Each point is reached from the start by the listed moves, each made 0, 1 or 2 times, or once backwards (-1), plus a little noise. Is the number of moves made odd or even? Then give how often each move was made.
In the rows, zero is written as 128.

Moves:
(1): [ 98 123]
(2): [157  95]
Start: [131 136]
Points:
[130  59] -> even (2, 2)
[ 72 165] -> even (1, -1)
[128 137] -> even (0, 0)
[162 142] -> odd (-1, 0)

Moves:
(1): [170 139 130 129 126  95]
(2): [154 132 111 132 126 145]
(3): [ 99 160 134 136 132 126]
(4): [113 120 120 160 111 122]
(5): [134 125 135 134 151 129]
(6): [138 115 146 130 111 159]
Start: [134 136 119 122 139 137]
Points:
[192 132 119 183  61  90] -> even (2, 0, 0, 2, -1, 1)
[135 171  75 164  99 163] -> odd (0, 2, 1, 1, -1, 0)
[134 136 158  99 205 128] -> even (0, -1, 0, -1, 2, 0)
[189  88  74 182  57 192] -> odd (0, 2, -1, 2, -1, 1)
[ 82 172 156 185 160 160] -> even (0, 0, 2, 1, 2, 1)

Moves:
(1): [112 120 144 139 134 123 116 137 115 134 116 129]
(2): [132 135 131 131 128 141 108 131 121 108 115 110]
(3): [142 135 124 119 120 147 144 138 130 130 127 139]
(4): [122 125 116 141 134 116 130 135 123 117 130 130]
(5): [140 130 139 135 141 137 124 115 147 144 126 137]
(6): [116 124 125 136 149 136 112 117 129 117 117 138]
(7): [124 128 129 138 143 136 122 127 130 125 133 140]
(8): [104 136 143 128 126 118 132 138 171 135 109 142]
(9): [133 123 129 128 134 157 121 117 124 149 126 123]
(10): [131 132 123 133 120 129 132 113 128 132 135 136]
(11): [132 115 125 132 127 135 147 135 117 122 138 117]
Start: [140 129 139 117 119 138 121 127 126 134 126 115]
Points:
[217 116 117 115 143 235 151  28 133 187 161 151] -> even (-1, -1, 1, -1, 2, 2, -1, -1, 1, 2, 1)
[121 166 180 118  66 157 122 177 126 107  85 131] -> even (2, 2, 2, -1, -1, -1, 1, 1, -1, 2, 0)
[137 142 183 142 155 156  63 143 139 144 104 125] -> even (1, 1, 0, 0, 1, -1, 2, 0, 0, -1, -1)
[108 160 145 130 169 249  26  74 161 114  73 135] -> even (-1, 2, 0, -1, -1, 2, 2, 1, 2, 1, -1)
[188 136 123 153 124 180 129 144  77 120 143 130] -> odd (1, 1, 2, 2, 1, -1, 1, -1, 0, 1, 0)
[226 127 110 163 151 239 104  81  90 135 160  71] -> even (-1, 2, 0, 2, 2, -1, 1, -1, 2, 1, 1)
[ 45 126 205 139 150 169  58 151 162 144  39 133] -> even (2, 1, 0, -1, -1, 1, 1, 2, 1, 0, 0)
